Each wall is flat, endless, passes through zero and stands at right angles to its row. A trip goes straight from one point to another. Which walls does it cross, in order?
In the rows, 128 means zero.

Walls:
(1): [119 164]
(2): [158 153]
(3): [ 88 122]
(4): [161  87]
(5): [126 145]
(6): [123 115]
(7): [196 123]
(8): [148  96]
Trips:
[133 103] to [121 105] => 3, 7
[136 143] to [143 169] => none

Walls:
(1): [150 136 115 143 114 118  83 193 149]
(2): [127 145 127  85 104 110 156 103  68]
(3): [ 95 110  92 141 144 149 155 125 132]
(4): [132 130 124 123 110 130 158 160 104]
(5): [ 67 106  93 129 146 125 118 108 125]
(6): [115 137 130  78  94 137  96 141 140]
(7): [116 116 150  94 154 153 121 123 109]
(8): [ 85 127 116 151 129 104 166 168  96]
Trips:
[117 119 157 120 101  75 138 121 145] to [ 87 154 128 118 142 206 103 165 163] => 1, 2, 5, 7, 8, 3
[101 142 121 163 156 130 107 124  97] to [123 125 104 121 135 162 154 118 101] => 2, 4
[ 84  99 128 111 125 166 143  62 113] to [166 122 124 119 143 186 129 122 121] => 6, 5, 2, 4
[ 99  92 127 166 158 128 138 101 132] to [112  97 142 112 148  64  51 158 140] => 1, 3, 6, 8
[101 136 128 139 124 116 131 106 151] to [102 144 136 144  82 148 159 155 140] => 6, 4, 1, 5

Walls:
(1): [134  96  83 146 122 107  75 166 131 119 119 130 124 128 145 114 107 157
 119 161 157 137 150  68]
(2): [118 152 105 121 113 126 138  93 116 117 125 157 151 151 109 161  97 150
  94 118 162 160 158 159]
(3): [166  75 101  99 113 140 125 125 124 110  87 161 156 122 116 122 154 129
 170 189 107 120  97 134]
(4): [175 134 114 143 125 129  95 193 119  97  73 113 165 152 130 151 138 127
 111  71 137  99 100 132]
(5): [172 165 143 139 102 116 119 107 132 184 127 160 147 198 104  70 120 139
 128 137 128 123 184 119]
(6): [ 88  97 154 123 113 110 121 134 138  90 108 103  91  99  65 139  76 129
 148  92 173 153 127 147]
Trips:
[116 104 155 108  98 164 117 115 138  84 162 180 136 149 143 121 150  83
 187  98  73 112 124  85] to [104 108 135 116 139 151 128  87 134 116 115 154 131  97 166 131 140 161
 119 123 146 106 130 150] => 2
[122 134 129  73 180 130 124 125 126 122 144 167 128 123 100 133 136 191
 116 140 138  92 126 131] to [106  96 150 118 132 117 148 114  96 170  84 143 144  67 122 109 111 146
 104 135  99 146 149 130] => 6
[125 116 143 133  92 101 154  89 131  97 110 105 176 105 151 117 147 111
 120  99 138 195  71 141] to [ 99 110 105 183 117 132 133 103 137 115 108 163 112 143 118 103 129 153
  90  88  64 174  91 177] => 3
[133 131 118 150 111 120 107 126 113 129 138  94 162 144 150 132 129 137
 154 150 166  87 145 141] to [142 129 138 122 104 132 119 147 130  97 128 109 109 161 176 168  46 126
 133 148 135 153 112 150] => 3, 6, 5

Walls:
(1): [127 103  72 102 136 149  97  84 153 159  91 151 114 114 131 139 129 157
 149  96 153 108  98 172 149 121 137  69 113 102 170 143 130 145 101 147
 119 152 151 135 126 143  90  94 115 112 142 113]
(2): [156  93 149  96 154 120 127  86 115 177 131 137 159 113 149 132  86 133
 133  90 139 113  82 105  47  81 165 118  81  98 126 129  82 176  85 126
 152 119 153 151 146 139 155 140 128 126 132 116]
(3): [173 123 162 105 131 151  90 121  99 113  96 108 131 124 158 174 125 131
 153 118 123  95 107 160 145 146 101 128 135 172 106 134 102 165 127 138
 122 116 131 102 118 157 141 141 120 132 126 119]
(4): [140 150  87  88  70 181 223 150 111 147 143 155 110  73  99 120  71 170
 171 149 104 100  88 136 120 131  72 146 109 148 117  93  86 143 126 160
 156 132 151 133 122 162 176 139  99 156 148  85]
(5): [122 129 121 159 129 117 125  73 130 110  88 130 167 131 153 136 134 188
 143 104 142 133 122 116 125 130 137  85 117 126 164 165 106 163 146 150
 169 111 135 144  94 128 154 140 151 140 181 123]
(6): [127 160  95  99 110 136 143 129 141 105  89 139 110 149 122 141 118 180
 132 139 132 109 157 146 167  73  79 135 130  91 114 124 100 140  77  92
 127  94 126 135  97 111 135 117 108 136 132 115]
(7): [122 130  91 110 178 115  96 110  65  94 156 125 112 147 121 125 109 131
  99 114 136 123 123 124 133 149 142 119  95 101  95 104  96 167 152 143
 102 111 111 112 163 134 134 128  98 122 144  94]
(8): [117 104 125 114  85 132  86 151 143 102  97 148 144 148  61 143 152  99
 123 141 111 162 145 188 140 147 161  81 135 139 136 164 115 127 122 111
 156 124 145  93 136 128 105 130 116 142 145 139]
(9): [109 156 126  91 132  81 130 155 127 143 158 112 130 144 121 157  97 141
 139 138 106 114 141 148 105 139 100 101 147 132 136 138 119 135 130  80
  84 119 115 118 107 106  58 114 123 138 122 128]
(10): [ 90 146 141 130  98 147 106 137 157 165 109 105 145 134 143 138  99 103
  86 106 144 170 112  70 102 147 143 134 115 159 138 119 102 147 188 128
 129 144 115 151 105 102 161 120 166 110 152 136]
Trips:
[145 144  89 106 123 106 165 117 106 106 123 160 116 122 135 122 124 156
 114 131  85 138 114 116 175  99 148 105 112 112 136 145 164 113 161 162
 115 125 168 107 165 146 159 136 146  70  71 126] to [147 130 149 123 162 145  80 145 132 100 129 144 131 114 153  81 142 130
 152 105 156 150 106 118 144 113 120 157 186  71 130 120 142 121 117 105
 120 129  62 140 132 149 106 119 159 100  77 138] => 4, 7, 1
[140 103 140 121 146 109  90 160  53 148 131 159 111 106  80 112 108 160
 112 114 141 122 113 148 127 129 141 136 109 155 130 116 156 103 168 153
 171 143 125 100 113 113 137 156 105 131 120 132] to [151  98 119 132 106 131 142 153  91 174 169  93 136 134 123 129 103 130
 121 127 119 108 108 127  55 162  64 148 151 135 137 158 137 129 103 137
 104 163 134  98 153 127  76 150 163 163 154 109] => 9, 8, 7
[ 96 168 153 102 102 126 203 193 107 112 132 122 101 123 130 128 150  77
  61 171 135  79 136 139 117 100 119 120 109 109 120 110  91 189 112 110
 132 141 158  89 171 163  93 168 122 146 181 163] to [128 165 125 122 125 105 146 107 102 104 121 170 176 107 131  95 187 114
 171 123  82 118 132 130 133 134 111 120  75 123 127 153 119 167 131 119
 123  89 136 160 131 144 110 186 106 168 122 133] => 3, 5

Walls:
(1): [125 111 118 103 104  93 177 148 105 111 149 131 116 165 136 122 132 122
 119 120  99 127 139 108 144 127 146  89 114 121 168 105 119 128 105 113
 150 122 144 101 125 164 159 127  92 137 132 163]
(2): [100 183 119 107  94 139 128 148  86 102 156 136 106 129 146 152 121 129
 132 124  87  86 122 116 149  91 129 167 162 124  95  97 145 138 138  99
 121 121  85 170 162 129 151 168 164 100 164 132]
(3): [130 140 122 142 108 102 101 113 181 113 121 165  99 126 141 134 111 140
 162 170 131 107  72 126 165 110  84 126 100 117 128  80 115 140 109 175
 125  92 117 109  80 146 156 132 115 186 178 157]
(4): [163 129 144 164  57 150 107 138  98  98 146 135 187 125 125 162 137 172
 162 163 146 122  90 111 113 129 100 171 148 130 142 181 106 124  87 119
 110 143 108 104 137 164 150 100 111 131 124  90]
(5): [143 124 147 166 135 152 149 122 111 154 180 143 126 124 112  99  97 154
 154 113 112 118 128 128 143 110 141 100 138 153 131 152 107  95  91 113
 112  99 153 154 142 142 116 187 162 113 111 120]
(6): [159 111 122 119 128 172 121 171 127 124 107 115 172 108 103 119  68 171
 132 101 121 111  92 134 173  59 126 153 140 134 114 155 125 104 110 125
 120 142 167 146 167 141 152 134 153  89 116 136]
(7): [ 79 120 174  89  97 145 169  95 126 151 120 138 129 167 139 202  71 142
 166 136 162 119 156 138 117 101 158  99 103 173 173 128  91 147 143  91
  89 140 152 159 170 139 143 159  84  99 115 102]
Trips:
[131 143 111 147 169 144 155 200 143 148  93 123 117 130 131 141 109 136
 118 145 123 128 132 121 139 144 139 149 119 164 139 109 148 124 128 151
 141 115 118 100 173 125  86 119 123  82 142 122] to [116 140 147  97  94 115 134 110 136 180 106 100 136 111 103 142 152  89
 131 133 125 132 151 113 115 133 121 131 126 101 139 167 181 118  70 114
 184 104 143 112 120 169 128 146  78 102  86 120] => 2, 1, 7, 6, 4
[129 152  97 153 150 161  80  89  99  99 146 158 166 160 111 134 115 124
 150 125 120 125 126 141 164 134 159 111 114 113  84 123 156 101 109 112
  87 117 153 131 118 139 106 118 127  95 154 154] to [113 154 157 124 106  83 118 120  96 126 119  49 135 119 130 156  89 159
  84  93 134 152 142 132 123 145 155 137 138 148 110 103  99 116  97 124
 106 114 120 115 112 134 153 145 170 146 139 111] => 3, 7, 1
[ 88  82 133 120  88 140 124 134 101 125 189 129 134 103 170 175  84  95
 125 187 182 114 133 103 142 116 136 165 125 141 131 134 134 112 119 160
 137 141 126 120 138 125 118 147 185 141 143 100] to [143 120 132 123 113 103 111 127 122 128 106 143  93 151 158 135 143 118
  88 124 115 115 135 101 124  88 133 129 112 116 121 132 128  73 163 144
 151 129 156  99 132 152 125 116 144 136 127 134] => 5, 1, 7, 4, 6, 2
[163 164 159 131  99  91 140 103 140 119 112 126 186 145 105 128 149 138
 133 121 120 187 107 133 159  99  94 146 108 102 148  88 112 149 137 148
  96 148 149 138  94 154  88 195 137 133 113 106] to [120 167 127 200 150 150 105  88 115 119 139 106 174 120 120 104  97 140
 171  86 116 160 120 138 140 161 158 127 160 125  98 164 149 162 109  94
 153 143 110  73 132 143 111 126 106 123 151 128] => 7, 3
[ 71 125 169 164 124 102 140 158 125 160 154 117 105 152 114 132  97  94
 124 115 126 152 118 120 147 157  53 111 104 119 153 113 154 147 128 193
 114 131 136 104  80 178 183 128 125 190  71 123] to [153  91 131 145 131 116  85 128 104 139 156 142  98 143 148 151 116 152
 142  87  99 135 103 144 124  77 104 125 131 163 167  96 158 121 151 164
  81 119 162 122  99 126 142 153 136 118 186 111] => 5, 7, 6, 2

Walls:
(1): [ 85 161  97 139 131 105 166 150 137  96  80 164 107 132 129 157  90 119
 141 136 146  88 124 147  88 107  56 125 122 160 149 115  78 151 194 135
 129 131 150  98 152 158 134  89 156 122 118 136]
(2): [ 80 130  84 144 146 117 155 119 134 115 131 137 121 105 121 146 122 155
 195 141 126 176 104 141 153 147 135 157 107 119 128 119 123 147 190 126
  83  89 150 132 149 144 149 152  86  99 110 156]
(3): [148 173  73 133 136 153 154 117 127 104 169 146  91 152 100 157 136 113
  99 136 148 169 171 159 152 166 106 156 104 143 103 111 165 154 100  92
 110 154 144 164 120 100 154 150 109 143 117 148]
(4): [115 101 123 103 141 123 138 125 134 158 143 119 111 105 110 133 140 135
 140 162 122 120 148 153 104 114  99 159 126 145 137 114 167  75 116 116
 211 149 125 178 153 111 114 146 136 118 149 118]
(5): [120 108 157 134 110 162 124 109 131  53 130 125 137  87 176 132 165 139
 106 126 124 115 139 151 115 120 150 143 168 129  86 116 140 156 124 120
 133 132 132  93  92 118 117 116 124 144 115 159]
(6): [102 140 122  87 134 144  74 166 109 138 112 166 130 111  78 155 138 132
 147 102  99 168 142 129 120 194 117 135 145 165 154 153 150 140 149  88
  84  73 134  98 140 108 126 163 169 108 120 135]
(7): [121 131 107  75 121 160 149 134 168  70 114 119 129 135 127 167 124 106
 139 135 126 161 148 141 189 151 123 124 130 121 142 167 128 146 118 129
 106 141 151 128 116  86 146 157 124  85 140 112]
(8): [129 113 129  97 133 116 124 151 127 120 156 144 149 136 109 127 129 108
 148 171 110 109 106 169  84 133 146 119 109 139 154 164 115 112 134 142
 136 113 109 127 130  97 128  97 152 130 112 143]
(9): [111  84 102  69 146 118 109  95 123 156 122 126 134 151 130  94 158 108
  74 121 152 152 140 132  99 142 104 108 134 135 148 110 110 136 190 141
 147 174 143 117 137 135  90 134 135  89 166 115]
Trips:
[136 156 156 109 122 124 132 134 121 161 143 110  66 144  95 121 152 164
 111 121 124 137 124 150 142 123 120 140 140 122 126 111 121 158 111 107
 124 134 100 136 168 127 127 120  90 141 123 105] to [ 82  89 201  96  86 124 173 107 140 163  93 118 157 160 113 126 149 148
 130 126 117 146 119 124 172 129 124 155 138 110 116 107  70 152 112 150
 100 130 135 138 174 146 148 129 133 135 183 108] => 9, 2, 3, 7, 4
[158 145 126 112 138 107 136 146 133 108 151 144 136 114 152 144  90 135
  95 139  90 186 134 118 124 148 110 141 118 157 126 163 179 146 173 162
 172  76 161 148 147  93 135 121  98 135 144 208] to [127 136 136  98 116 144 114 193 119 137 169 104 185 100  93 122  74 125
 172 170 108 166 147 133 117 113 107 126  83 104 111  83  89 115 157 106
  94 148 100  96 143 137 103 123 131 132 118 174] => 5, 7, 4, 3
[186  89 180 138 126 113 149 149 143  95 115 104 151  98 135 114 120 137
 123 112 127 171 139 112 109 147 119 153 136  88 129 150  99  91 144 137
 165 127  73 161 157 117 102  99 110 150 147 102] to [ 84 134 113 103  86 154 120 141 113 137 111 111 165 129 126 134 140 135
 150 102 131 149 183 169 101 136 153 176 144 153 110 115 123  82 128 118
 136 136 102 140 131  99 135 129 139 115 115  84] => 9, 7, 6, 3

Walls:
(1): [118 137 173 147 132 120 126 123 123 145 182 160 107 106 161 119 176 142
 109  87 159 136 136 138 163 126 148 138  95  95  95 117 108  99  92 111
  93 147 108 131 121 124 113 121 114 184 162 104]
(2): [127 102 112 129 138 120 170 185 147 150 149 164  93 124 179 145 147 132
 103 120 130 110 163  53 172 117 100 118 111  88 126 127 118 145 117 123
  91 122 120 139 139 181 164 136 148 157 138 114]
(3): [114 104 187  89 107 119 106 106 111 117 152 111 126 116 141 166  99 150
 116  90 102 102 146 101 157 117 151 123 154  94 135 178 144 174 162 123
 195 110  92 125 118 135 160 164 106 116 149 113]
(4): [174  93  91 151 158 165  93 128 125 165  92 144 145 139 113 132 165 103
 111  99 158 130 115  98  97  94 170 159  87 163 132 111 180  83 128 151
 147 108 159 136 175 162 147 166 144 129  86 161]
(5): [144  86 153 144 114 136 129 119 170  91 118  88 116 106 150 147 155 133
 127 148 120 133  98 112 116 128 133 102 122 137  78 118 120 144  87 125
 151 154 115 117 101  85 166 149 120 162 139 148]
(6): [150 100 131 121 103 133  80 144 129 111 129 143 138 170  77 157 161 138
 121 128 163 124 123 119 145 135 125 133 121 111 112 150 125  79 148 134
 154 130 124 135 124 103  71 205 142 101 132 107]
(7): [142 134 139 113 129 132 156  93 117 142 134 160 147 130 125 137 118 185
  77 154 108 121 145 145 113 153 135 120 165 121 106 122 164 143  96 155
 100 126 201 102 128 132 119 113 165 107 140 172]
Trips:
[140  97 113 159 131 157 114 105  92 139 148 121 178 132 136 117 153  91
  92 145 158 104 113 121 158 126 114 112 105 135 144 152 140 127 141 129
 144 147 136 141 146 173 116 122 196 144  60 116] to [152 133  88 101 239 117 142 184  99 132  91  91 127 119  88 158 139 133
 125 123 106 174 116 120  96  97 129 130 125 125 153 125 162 128 115 116
 122 119 125 114 121 127  85 124  88 136 166 117] => 2, 6
[ 77 184 119 116 117 123 133 182  67 105 109 120 130 123 129 103 144 142
 123  80 114  99 109 138 123 160 131  78 147 121 125 138 105 147 168 129
  98 157 176 119 109 147 117 135 156 173 183 149] to [137 159 151 117 133 148 116  82 142 123 137 123 104 147 161  83 142  60
 108  70  99 102 161  96 126 103 122 115  90 103 106 118 114 137 127 107
 114 130 112  97 185 148 149 148 119 135 142  95] => 3, 7, 4

Walls:
(1): [149 118 105 139 112 149 148 127 114 137 112 105 119 184 110 167  86 112
 116 101  97 158 114 118 126 124 101 136  96 130 105  92 182 138 182 129
 155 132 151 167 119 137 158 159 132 114  95 121]
(2): [111 111  95 175 142 129 142 141 158 155  91 153 132 116 111 108 139 125
 131 126 128 154 131 121 138 131 100 138 111 123  73 122 143  91 154  93
 106  71 153  89 126 103 145 134 127 116  82 159]
(3): [119 123 158 120 121 146 150 140 143 130 160 123 100 124 120 172 105 157
 106 116 152 138 141 147 124 131  92 103 116 127 102 110  60 134 155 142
  81 145 106 132 127  82 169 122 169 101 158 116]
(4): [ 98 132 153 118 146 142 157  85 145 115 170 157 124 162 106 109 131 138
 121 130 149 139 172 101 128  95 121 135  81  52 112 121 195  78 126 139
 139  98  83  74 167 133  82  85 137 212 136 132]
(5): [145 133 123 132 121 171 133 145 150 190 111  95 120 135  85 135 111 144
 108 130 124 144 122 131 130 143 142 146 127  82 116  95 150 122 138 187
 144 147 151  83 130 103 123 151 134 114 153 104]
(6): [112 167 108 103 125 102  92  86 183 128 113 109 117 111 134 104  95 131
 106 152 116 154  87  84 118 119 104 131 111 142 125 124 146  80 154 119
 137 109  79 162 134 109 112 116 148  76 176 141]
(7): [ 94 139 108 159 101 113 138 129 144 107 111 119 153 128  92 109 151 121
 144  98 179 115 159  68  63 131 114 124 135 137 150 143 122 156 142  96
 161  90 148 123  97 154 153 136  99 100 114 159]
Trips:
[159 121 114 139 116 106 149 145 126 162 151 115  76 176  96 123 110  98
 129 128  97 128 137  99 148 133 145 110 135 138  88 129 137  91 145 134
 133 143 145 144 110 102  76  84 140 111 155 124] to [147 194 139 104 123 141 108 102 126 129 138 171 151 149 114 127 159 165
 121  94  94 107 157 152 142 106 146 152 133 109 132 133  79  98 100 160
 139 124 171 139 133 113 101 162  88 155 120 146] => 2, 3, 6, 1
[101 141 145 135  81  81 120 167 154  87 115 140 172  60  91 149 158 146
  98 148 164 102 170 166  88 112 134  90 142 157  87 151 149 150 141  85
 134 124 135 123 133 145 148 165 151 137 148 188] to [172 109  97 148 108  65 173 176 174 103 136 159 121 136 138 167 152 110
 121 127 156 111 138 177 148  91 146 134 155  88 146 132 145 120 118 126
 115 137 147  76 117 145  98 115 113 109  86 139] => 3, 4
[133 110 148 113 118 132  93 132 114 160 123 226 151 128 114  89 138 158
  92 121 127 111 117 183 156 130 104 128 149 120 129 127 113 134 164 136
 116 121  63  93 142 176 102 157 153 128 137 140] to [128 152 127 144 108  83 159 106  83 141 148 117 125  95 178 135 112 104
 171  80 103 116 159 143 129 106 116 133 109 184  67 135 136  94 107 109
 129 134  93 120 132 146 128 120 153 136  95 121] => 3, 1
[ 86  55 129 175 127 213 171 133  70 133 102 124 139  92 154  97 124  87
 158 160 130 112 147 134 111 140 101 144  96 131 131 130 189 106 127  72
 119 133 122 147 180 143 100 130 132 158 151  77] to [154 126 141 107 136 132 145 114 171 150 156 103 192 118 131  88 135 144
 176 127 101 129 107 151 134 102 107 112 131 135  76 111  74 135 135 130
 138 122 141  80 107 110 107 147 127 110  99 114] => 5, 1, 3, 4
[127 166 129 127 142 100 148 173 101 112 125 115 125 152 122 120 144 127
 157  92 191 145 100 144 127  79  98 175 139 166 117 111 167 119 166 130
 102 106  87 100 137 122 162 116 118 109 179 110] to [124 152 116 133 116  70  85 161 126 149  95 208 137 120  68 181 106 150
 132 105 141 148 127 152  88 102 155 120  95 171 141 110 169 110 110 150
 115 128 129 136 138 149 129 122 173 157 113 141] => 3
[114 134 120 137  87 100 113 110 110 142 104 141 162 133  90 138 152 137
 171  93 123 112  81  92  94 126 103 109 126 146 138 141 120 109 133 151
 137 122 123 100 122  81  98 112 122 115 136 122] to [119 156 112 166 166 123 149 162 140  78 113 105 125 110  92 106 140 162
 118 132 134 135 122 151 108 137 148 127 149 114 169  93  84 156 125  89
 158 189  98 153 136 156 132 131 137 116 128 177] => 5, 2, 3, 6

Walls:
(1): [131  95 124 129 121  77 162 129 124 139 199 114  96 135 140 111 141 165
 125 106 100 134 152 143 106  59 102 131 139 141 100 127  91 128 136  95
 117 167  82 105 164 116 108 128  96 116 128 139]
(2): [140 124 145 128 139 140 149  81 159 140 112 158 141 150 160 103 143 117
 111 134 127 139 126 140 132 135  58 123 110 135 136 119 156 123 136 104
 129 166  81 132 107 123 119 137 110 120 101 143]
(3): [131 159 115 136 131 113 131 127 123 136 145 155 132 151 138 156 166 127
 156 103  93 110 107 147 147 118 169 154 125 106 155 123 123 115  87 151
 126 109 157  96 143 139  84 141 143 104 139 132]
(4): [ 80  82 134 132 140 138 205  63 131 190 107 103 114 110 139 142  84 134
 155 114 180 135 144 110 104 127 121 117 151 128 149 128 137 153  99 100
 109 137 130 113 126 153 114  51 142  73 157 167]
(5): [162 116  97 164 146 107 108 115  90 183 137  86  98 140 106 161 177 123
 167 128 166 116 152 133 186 140 102 124 125 109 155 109 126 161 104 113
 172 186 108  92 156 135 120  88 144 132 101 147]
(6): [150 125 137 178 180 146 101 120 126 101 151 145 133 148 110 179  95 117
 104 138 120 122 184 171 104 135 183  92  92 108  95 117  92  90  87 144
 165 109 148 126 178  80  99  82 181 166 124  79]
(7): [128 132 161 109 131 106 147 172 184 127 107  88 126 110 165 164 107 119
 152 131 157 133 129 117 119 132 167 138 146  96 115 139  88 124 124 130
 115 116 114 112 110 128 114 157  45 134 114  92]
(8): [153  81  76 144 114 148 137 117 107 116  88 127 139 113 160 140 101 128
 149 128  85 155 128 137 127 164 125 170 135 136 139 158 145 106 176 112
 145 168 120  93  81 123  99 128 150  84 135  86]
(9): [110 152 131 162 114 156 130  78  90 138 134 130 117 106  91 145 124 152
 111 114 106 107 148 141 119 122 152  97  63 133 165 150 112 139 121 129
 129 143 106 158 114 145 123 101  61 178 131 158]
(10): [115 126 103 119 104 125 120  89 124 133 141 164 106 122 159 170 161 175
 139 105 139 176 146 117 132 176 108 153  96 161 140 118 110 104 113 148
 192 142  93 196 154 153 109 139 153 108 109 170]
(11): [129 117 115 153 136 100 113 140 143 121 142 109 115 168 190 125 140 151
 140 125  92  87 129 162 145  95 133 127 137 128 130  87 134 150 109 109
 126 107 116 146 138 135 136 106 106 106 166 155]
Trips:
[128 132 142 121 159  96 119  95 133 140 112 115 158 171  84 139 123 107
 126 107  59 132 132 103 118 105 121 163 130 131 110 125 123 170 117 165
 114  78 144 127 129 135  92 169 120 113 148 150] to [142 163 175 105  98 178 132 102 128  97 140 147  94 144 106 137 138 133
 100  78 156 159 144  91 161 114 130 130 140 149 101 114  87 148 127 147
 109 107 157 186  77 108 182 101  98 126 147 109] => 1, 9, 7, 11, 3, 10
[128 106  86  87  97 147 105 135 147 192 122 131 150 143 101  74 106 118
 123  80  87 124 152 116  98 144 169 141 145 114  74 124 120 117 104 142
 118 101 122 140 112 150  65 108 136 152  87 156] to [ 91 137 146 128 106  82 170 119 125 152 152 110 113 122 139 145 142  97
 155 111 127 120  88 115 112 107 151 127 102 126 144 172 120 144 100 170
 140 117  71 169 145 134 159 137 166 130 130 159] => 8, 6, 7, 11, 5

Walls:
(1): [131 153 165 145 202 124 132 142 106 160 144  68 148 129 159 157 117  82
 103 116 119 142 160 120 143 131 126 144 111 149 100 150 105 150 126 137
 110  90 121  91  99 102 107 125 145 133 149 152]
(2): [130 127 155 125 138 184 159 128 139 102 173 164 140 114  95 144 108 160
 119 137  95 111 126 127 120 124 134 126 148 128 108 132 123  98 125 109
 142 134 148 178 150  87 137 138 126 140 157 142]
(3): [143 128 107 111 137 115 179 139 108 162 115 143  99 115 139 165 110 123
 123 146 151 106 124 117 102 121 131 119 129  68 111 118 109 113 107 126
 167 122  91  85 127 128 120 137  96 162 138 138]
(4): [132 121 147 108 135 141 105 167 119 139 102 101  86 189 122 124  90 187
 110 145 140 124 131 154 114 141  73 112 110  87 107 134 108  93 129 127
 137 160 112 116  97  74 156 150  88 119 122 126]
(5): [134 152 132 123 102 123 161 171  91 138 103 122 107 139 130  91 123 124
 156 119 128 156 109 141  78 101  84 122 134 158 129  82 117  71 113 141
 153 130 121  83 128 118 118 114 165 132 125 156]
(6): [117 110  99  77 112 116 118  92 162 129 148 140 108 123 136 161  84 144
  86  83 155  84  87 131 100  89 138 106 145 150 133 142 103 128 104  79
 135 102 119 141 129 126  84 143 121 130 133 156]
(7): [174 118 166 111 133 170 147 115 112 141 146 139 116 157 126 136 165 179
 132 178 102 121  97 143 197 131  62 157 152  96 154 139 115 129 153 104
 118 161 171 140 108 118 132 169 163 134  99 152]
(8): [129 149 122 109 103 161 131 126  86 151 118 125 118 113 117 135 178  76
 151 141 113 134  91 164 141 138  73 118  97 141  83 123 116 119 106 133
 132 148 101 159 127 139 140 148  74 148 115  80]
(9): [143 147  91  80 118 146 114 140 151 121 147 173  99 101 133 112 168 163
 122 144 173 159 121 149  98 111 128 131 145 188 106 132 144 138 150 136
 157 119 157 121 139 131 115 148 132  98 124 101]
(10): [113 117 114 167 156  96 135 173 158 121 136 149  70 139 130 102 106 121
 161 158 160 120 123 113 125 140 117 123 153 162 132 110 149 129  87 118
 115 133 122 144 150  91 119 163 116 110 116 119]
(11): [ 93 114 172 130 168 153 154 101 112 105 110 151  89  98 116  85 142 108
 132  95  81 204 181 105 132 117 118 139 122 134 153 147 127  72 136 111
 141  85 134  67  88  97 155 109 175 110 121  82]
Trips:
[136 137  87 127 110 136  97 128 132 109 133 131 123  80 121 121 138 173
 154 125 140 115 137 157 170 136 120 123 147 136 116 125  98 125 121 117
 132  78 115 145 134 125 135 133 112 107 121  62] to [121 121 110 120 185 140 100 109 169 144 135  94 136 109 124 150 128 115
 107 107 119 169 130 148 149 148  89 148 132 135 148  89  95 115  84 138
 148  89 151 146 187  87  50 137 135 141  98 121] => 1, 7
[100 133 124 166  89  72 158 141 149 141 190 120 111 112 150 141 139 109
 129 144 156 115 160 154 105 150 158 111 148  99 124 131 111 123 187 121
 138 112 113 142 127 145 121 121 113 102  88 148] to [128 149 132  99 173 137 117 112 148 139 136 144 115 111 134 152 141 126
 120 157  92 103  79 131 112 113 127  93 155 160 122 131 116 111 133  94
 110 118 140 125 137  99  55  89 149 115 108 143] => 1, 2, 7, 5, 3
[103 152  74 137 107 110 213 141  91 136 115  60 159 133 192 124 151 150
 161 128 164  98 150 112 136 163  55 128 105 103 168 129 149 136 125 111
 108 108 121 114 120  91 127 114 110 148 182 126] to [125 119 212 175 154 154 143 155 136 181 173 114 122 128 102 163  88 165
 128 150 117 158 106 180 155 123 118 110  86 127  82 134 127 159 157 120
 148 142 101 107 164 143 157 127 124 124  78 136] => 10, 2, 5
[111 123 196 118 112 131 158 123 124 129 153 154 141 126 143 144 100 104
 128 146 185 179 122 110 146 159  78 143 106 122  94 183 118 121  70 144
  99 136 114 120 135 109  88 120 100 132 122 126] to [ 68 116 140 136  72  84  92 127  99 111 136 202 151 108 148  94 111 187
 105 149 178 120 131  83 146 119 141  66 138 136 142  85 121  65 108 121
 189 147  71 134  95 162  72 104 155 127 137 123] => 5, 6, 7, 1, 9, 8, 2, 4
